Rows are points. Each copy is the shape, with its points in the same order, turned, moved and blurred by noise. Say if it was mirrored as well.
(in the rows, 128 means zero)

Shape (9 x 3):
[[153 171  69]
 [108 133 147]
 [123 136 209]
 [130   8 164]
 [135 176  98]
 [123  79 131]
 [117 151 114]
 [113  30 138]
 [ 91 107 101]]
Copy 1 (9 x 3):
[[191 165 101]
 [ 82 167 124]
 [ 56 151 180]
 [ 30  57  90]
 [153 177 106]
 [ 82 110  88]
 [124 165 110]
 [ 53  84  63]
 [ 99 152  63]]
Copy 1 is: only turned
Copy 2 (9 x 3):
[[204 172 152]
 [116 141 152]
 [ 63 157 113]
 [101  30  84]
 [173 179 157]
 [137  91 122]
 [149 151 155]
 [120  46 114]
 [149 101 171]]
Copy 2 is: mirrored
Copy 3 (9 x 3):
[[113 134  58]
 [132 145 153]
 [187 158 179]
 [140  35 217]
 [122 153  81]
 [124  93 161]
 [116 146 113]
 [113  55 197]
 [ 83 118 144]]
Copy 3 is: only turned
Copy 4 (9 x 3):
[[ 96 162  51]
 [ 97 134 158]
 [131 170 194]
 [193  59 157]
 [ 80 173  87]
 [140  97 138]
 [ 89 147 106]
 [162  63 141]
 [ 93 108 106]]
Copy 4 is: only turned

Shape (11 x 6):
[[133 147 213 113 115 106]
 [ 97 185 105 182  68 112]
 [ 89  53 108 184  62 165]
 [168 115  31 127 100 134]
 [ 70  74 157 175 115  43]
 [164 147 145 129 154 168]
 [ 56 197  13 134 122 179]
 [ 80 112  93 203 124 129]
 [142 133 164 121 129 110]
 [ 96 160 191 165 125 133]
 [144 134 131 138  57  96]]
Copy 1 (11 x 6):
[[139 201 173  92 160 119]
 [ 79 176  78 133  83 144]
 [104  83 142 151  54  69]
 [172  76  67 132  96 170]
 [ 92 143  99 121 164  26]
 [167 150 165 159 142 171]
 [ 40  77  83 153 106 235]
 [ 85 118 101 184 110 107]
 [155 162 143 114 159 125]
 [ 99 198 168 144 139 121]
 [148 160 103  92  95 117]]
Copy 1 is: only turned
Copy 2 (11 x 6):
[[143 120 144 149  69  66]
 [127 183 109 187 101 185]
 [ 61  69 147 168 132 211]
 [163 100  83 109 154 218]
 [ 67 116 100 204 167  64]
 [182 104 176 124 127 136]
 [104 225 150  80 159 230]
 [ 86 148 145 190 164 178]
 [143 102 135 142 114  94]
 [120 149 171 180  94 108]
 [127 104  85 138  90 141]]
Copy 2 is: only turned
Copy 3 (11 x 6):
[[ 91 184 197 119 153 117]
 [ 82 182  68 161 110 160]
 [ 74  63 119 135  47 150]
 [ 87  77  36  95 153 121]
 [116 160 131 118  41  62]
 [135 117 140 110 193 155]
 [130 139   8  76 111 240]
 [146 116  82 135  72 146]
 [110 156 149 110 157 110]
 [125 183 169 139 120 166]
 [ 49 148 107 135 136 106]]
Copy 3 is: mirrored
Copy 4 (11 x 6):
[[ 72 165 141  78 138 108]
 [ 80 122  29 164 115 130]
 [100  29 118 158  59 120]
 [211 111  78 171 104 151]
 [ 93  50  91  88 159  47]
 [118 144 144 146 141 177]
 [129  82   9 145 125 246]
 [ 89  47  75 158 138 142]
 [115 144 130 105 138 119]
 [ 36 132 113 110 147 135]
 [116 154  93 140  96  89]]
Copy 4 is: only turned

Shape (12 x 9):
[[132 117 116  49 115 142 110 151 179]
 [164  68  88 152 119 114 116 127 109]
 [126 132  94 151 113 125 207 108 147]
 [144 152 186  78 115  91 128 125 161]
 [ 90 103  36 145  98  73 145 115  85]
 [187 133 120 114  98 140 104 160  84]
 [149 149 159  54 145 135 134 154 130]
 [111 128 157 249  92 150 168 130 129]
 [ 64 104 130 171 126 116 179 135  86]
 [163 121 139  83 164 113 144 144 166]
 [165 107 160  47  98 105 152 185 145]
 [128  91 137 178  93 157 171  75 106]]
Copy 1 (12 x 9):
[[155 166 120  77 110  99 120 168 148]
 [142 102 107 152 181 119 126 102 177]
 [113 112 147  93 142 160 200  89 180]
 [155 132 178  72  99 151  93 122 118]
 [ 81  95  86 143 116 105 151  51 206]
 [163  99  97 163 115 165 108 151 147]
 [128 123 137  84 101 154 106 177 112]
 [152  97 198 183 154 147 225  63 131]
 [ 78  69 142 137 132 113 190  74 119]
 [121 129 159  79 150 142 103 165 150]
 [172  78 139  59  98 123 107 175 145]
 [154 105 118 129 176 155 192  54 120]]
Copy 1 is: mirrored
Copy 2 (12 x 9):
[[132 131 156  42 111 187 129  99 157]
 [123  55 109 128  92 143 160 125 112]
 [136 144 138 181 119 166 182  85 138]
 [158 135 154  64 136 101 154  65 177]
 [ 69 101 121 178  31 140 149  85 127]
 [150 103 161  76  76 115 169 143  88]
 [124 157 165  48 135 121 158 125 152]
 [201  85 178 227 125 113 146 127 146]
 [ 93 103 179 203 109 108 149 120 164]
 [136 139 116  68 143 144 171 117 170]
 [128 114 183  31 110 144 205 100 172]
 [142  78 168 188 148 134 149  92  97]]
Copy 2 is: only turned
Copy 3 (12 x 9):
[[ 77  80  96  80 123 140 154 106 126]
 [161 121  77 158 104  82 114 131 137]
 [158 129 163 165 170 116 148  84 149]
 [ 64 126 159  90 101 124 171 144 159]
 [154 132 140 164 111  73  72  59 102]
 [155 133 103  69 116 101 113 167 133]
 [ 83  95 143  73 136 120 158 167 111]
 [173 154 153 183 165 157  89 141 218]
 [141 105 186 190 142 132  72 133 137]
 [ 75  92 115 110 142  96 179 148 132]
 [106  48 143  67 105  95 166 144 146]
 [186 147 145 187 114 153 140 141 148]]
Copy 3 is: mirrored
Copy 4 (12 x 9):
[[155 104 115  68 151 181 112 130 161]
 [149 113 113 121 106 103 133 166  69]
 [176 170 134 183 110 143 129 121 137]
 [133 114 171  85 169 117 146 142 196]
 [136 191  80 117  44  99 119 134 113]
 [134  92 170  71 106 131 149 117  80]
 [135 122 151  73 190 159 154 105 142]
 [ 96 117 167 243  95 127 153 148 115]
 [ 91 166  96 187 114 113 173 120 130]
 [157 134 142  98 191 148 138 159 146]
 [166  88 136  61 157 150 194 137 169]
 [142  97 129 209 115  89 121 104 112]]
Copy 4 is: only turned

Shape (14 x 11):
[[188  83 144  69 114 136  96 108 146 162 120]
 [100 120 146 130 127  60  45  91  91 112 135]
 [ 80 110  89 118 119  41 147 152 130 114 137]
 [ 48  86 184 104  96 135 103 191 104 102 192]
 [152  80 133 181 174 108 135 114 100 114 144]
 [174 129 148  69 184  91 107 166 127  75 113]
 [ 61 111  86 125 174  81 100 224 155  91 142]
 [136 172 173 100 144 159  75 122 111 102 173]
 [ 90 118 136  92 115 167  98 166 150 130  70]
 [128  52 115  44  91 166 119 170  21 148  99]
 [ 81 150 175  36 195 124 126  88 135 197 139]
 [108 197 127  70 113 142 119 127 132 138 143]
 [184 153 147 131 143 116  92 183 144 132 118]
 [116 105  74 132 198 188 112 168 124 108 134]]
Copy 1 (14 x 11):
[[139  70 150  78  94 106 160  95 164  93 151]
 [102 104  90  96 195  71 118 136  86  89 135]
 [180 113  90 151 184 127 157 165  95 159 112]
 [111 151 177  95 163  29 182 182 107 202 105]
 [ 72 132 106 114 141 142 143  70  89 161 127]
 [163 104 149  59 141 141 206  99  71  94 105]
 [160 109 167 111 221 173 166 172  75 192  87]
 [ 92 173 175  52 127 104 161 154 102  79 128]
 [136 100 203 129 147 109 154 133 157 113  51]
 [141  71 106  47  77  56 144 130 151 160  17]
 [173 189 127  61 190  94 163  99 210  95 110]
 [168 177 155  92 121 121 151 180 147  87 107]
 [157 126 197  85 122 143 124 108  74 119 141]
 [ 83 116 163  77 148 198 151 133 134 157  62]]
Copy 1 is: only turned
Copy 2 (14 x 11):
[[145 136 132 129 130 159 173  66 207 140  67]
 [146 108 200 174 139 116 163  88  86 150 134]
 [181  66 146 104 115  90 120 155 124 125 140]
 [101  49 190 100 124 154  68  46 145 131 172]
 [114  98  89 121 124 168 170 123 100 147 133]
 [224 129 105 140 126 187 120  71 127 163 122]
 [183  51 117 139 110 113  56 123 130 203 181]
 [132 183 163 130 112 170 113  46 122 151 159]
 [134 118 132 164 141 134  50  93 184 138  80]
 [127  53 122 113  94 127 112   7 140 101  13]
 [150 171 207  59 139 163  99 114 138 199  62]
 [158 188 168 112  98 113  73  92 154 127 121]
 [169 139 112 173  69 184 130 105 167 155 139]
 [109 121  43 125 122 118  82  83 126 197 124]]
Copy 2 is: only turned

Shape (16 x 12):
[[143  80  83  98 102  98 135 134 128 139  99 123]
 [183 143 176 111 223  60 151  62 173  97 124  79]
 [117  91 142 201 131  74 107 104 146  87  73 209]
 [146 144  95 151  73 184  82 164 187  85 187  91]
 [ 82 178 151 109  69 185 142 164  86 114 202 129]
 [101 147  15 168 142 169 181 122  80 138  77 119]
 [188 120  96 106 209 148 142 113 179 127 154 189]
 [197 160 144 114 108 151  92 126 170 161 182 124]
 [181 157  90  92 141 159 196 161 145  86 101 106]
 [167 139  61 159 129 141 171 131 206 142 120 135]
 [ 79  87 156 119 116 178 188 131 140 170 150 165]
 [136 134 135  49  50 138 173 144 155 129 176  59]
 [126 114 143 103  94 155 101  81 178 107 151 165]
 [ 20  60 173 127 111 134 134 174 141 109 158 153]
 [ 40 219 176  62 125 134 156 121 117 187  90 120]
 [129 222  73 111 121  63 151  91 171 152 195  71]]
Copy 1 (16 x 12):
[[164 117 110 141 130 147 102 129  73 146 158  80]
 [ 71 137 181 142 207 239 174  71 100 103 109  88]
 [119 133 196  36 146 102 136 117  95 149 167 150]
 [ 92 179  87 188  80 107 109 141 138  44 177 137]
 [ 92 121 100 171  87  95  70 150 233 111 116  75]
 [127 133  92 198 119  98 133 126 110 249 115 151]
 [116 126 181 189 209 112 114 138  71  85  89 129]
 [146 191 142 179 134 160  91 136 146  43 110 106]
 [ 97 154  70 199 208 119 111 104 114 142 142  89]
 [156 149 124 200 168 114 124  84  98 117 156 170]
 [177  64 129 146 135  75 137 119 177 111 102  92]
 [143 109  67 204 129 171  92 116 180  77 177  39]
 [135 115 153 136 145 134 129 184 150  69 161 118]
 [112  30 114  79  82  78 122 111 156  88 133  87]
 [144  72  70 115 159 201  87 127 233 160  65 126]
 [106 127 149 233 118 238  65  78 160 123 151 148]]
Copy 1 is: only turned
Copy 2 (16 x 12):
[[ 76 173 125 168 147 119 121 103 176 149 115 141]
 [171 195 219 129 164 177  91  72 168  76 203  79]
 [101 153 122 196  51 180  81 160 138  71 155 143]
 [223 136 113 131 149  66 146 168 151 167 134 185]
 [165  43 135 125 159 129 196 103 118 155 119 208]
 [112 163  46 179 120 145 202  85  82 162 121  82]
 [116 199 132 124 201 172 121 170 104 131 214 132]
 [172 156 175  64 157 134 123 148 146 177 143 179]
 [126 164 167 170 198  96 183 122  96 139 136  97]
 [132 190 129 152 140  99 111 134  94 190 173 111]
 [121  82 116 179 180 193 102 110  97 186 129 165]
 [157 115 197 153 202  85 152  69 168 200 122 184]
 [152 139 152 172 132 177 137 163 167 167 171 192]
 [132  27  93 202 164 158  83 120 164 118 128 183]
 [114  26 175 126 136 199 178  78 159 192 144  76]
 [158 148 154  79 117  88 156  41 156 185 233 127]]
Copy 2 is: only turned

Shape (15 x 12):
[[189 195 124 188  92 111 179  62 104  84  81 154]
 [104 127 103 152 123  72 139 176 177  86 135  82]
 [ 95  82 147 152  86 154 115 130 120 153 166  89]
 [126 136 134 150 108 180 147 117 119  60 166 198]
 [136 182 184 200 100  70 132 110 172 157 119 119]
 [ 98  84 183  83 183  69 126  68 152  95  94  93]
 [202 124 113 172 134 153 123  91 194 163 111  86]
 [104 123  58  98 189 146 201  56 107 168 173 170]
 [116 158 157  91 127 133  78 163 162 113 177  78]
 [166 156  81 110 139 153  70 152 175 144  99 163]
 [118  77 125 122 119  80  91 168 142 114 106 148]
 [160 173 135  82 187 169 206 173 168 118 174 107]
 [185 103 123 114 160 101 120 112  97  91 174  97]
 [ 94  88 164  78  69  76 153  83 109 126 183 116]
 [ 96 166 105 111  92  95 155  65 154 141 194 216]]
Copy 1 (15 x 12):
[[109 173 178 177  88 178  82 148  54 132  95  58]
 [136 137 107 148 128 129 193 145 156 116  70 102]
 [ 98 105 137 146 181  97 167 101 121 162 159 134]
 [ 92 156 127 149  46 135 140 158  90 213 166 104]
 [124 114 152 124 127 186 134  60  95 147  57  77]
 [171 220 120  96 152 165 212  91  53 111 118 158]
 [121 157 105 218 175 179  98  91 115 125 128 120]
 [120 239 135 161 121  47  84 125  72 190  98 196]
 [185 121 132 108 142 146 159 114 183 148 158 137]
 [159 121  72 155 109 163  77 141 123 115 139 170]
 [131 108  95 135  94 126 193 135  98  92 122 165]
 [130 220 152 163 109 168 128 150 200 175 120 178]
 [197 168 170 203 122 124 173 130 104 133 145 144]
 [113 176 197  99 112  61 189  83 106 104 159 112]
 [122 172 137 106  41  48  81  75 100 168 113 111]]
Copy 1 is: mirrored
Copy 2 (15 x 12):
[[171 108  64 210  93 158 227  76 130 157 120  67]
 [ 89 136  64 122 104 103 105 118 128  91 160 118]
 [134  68 149 121 130 143 133 104  65 107 193 151]
 [152 100  89 147 210 196 158 118 136 163 124 135]
 [115 150 103 226  80 109 196 104  96 111 157 160]
 [140  99 116  85 110  72 195  95  74  53  57 148]
 [192 107 147 157  58 130 190 165 157  92 172 123]
 [181 159 157  52 162 142 245  41 166 147 152 142]
 [101 142 168 135 117 151  87 142  93  90 116 142]
 [143 122 151 132  84 133 131 148 179 179 109 155]
 [111  74 112 131 132  72 111 113 133 128 125 147]
 [ 92 173 159 102 163 188 181 163 168  74 116  89]
 [178 121 161 126 147 100 131  93 127 101 110  70]
 [124  84 146 136 153 119 142   8  83  61 136 157]
 [155 160 110 153 166 164 176  19 167 147 138 206]]
Copy 2 is: mirrored
Copy 3 (15 x 12):
[[105 139 151 174 141 249 158 137  85  69 151 186]
 [ 76  69 128 180 170  85 139 154 105 126 143  97]
 [135  90 142 112 105 108 107 111 158 175 138 122]
 [111 109 120 103 120 154 159  49  85  85 112 145]
 [ 38 147 122 174 126 147 124 165 178 111 181 181]
 [115 155 197 181 243  88 143 112 151 166 111 166]
 [132 147 134 169 147 180 180 146 190 115 175  73]
 [134 193  90 105 211 198  91  67  62 171 127  85]
 [113 152 152 153 112  44 127 131 137 104 114 103]
 [114 165  81 145 132 147 193 154 146  99  68  75]
 [121  93  98 150 170  94 174 151 140 151  78 149]
 [109 192 157  81 164  99 168 136  62  96 168  49]
 [196 139 142 161 187 108 122 131 122  99 140 128]
 [148 143 139 168 130  78 108  86  94 200 153 189]
 [ 85 183  52 163 133 150 120  56  76 148 136 158]]
Copy 3 is: only turned
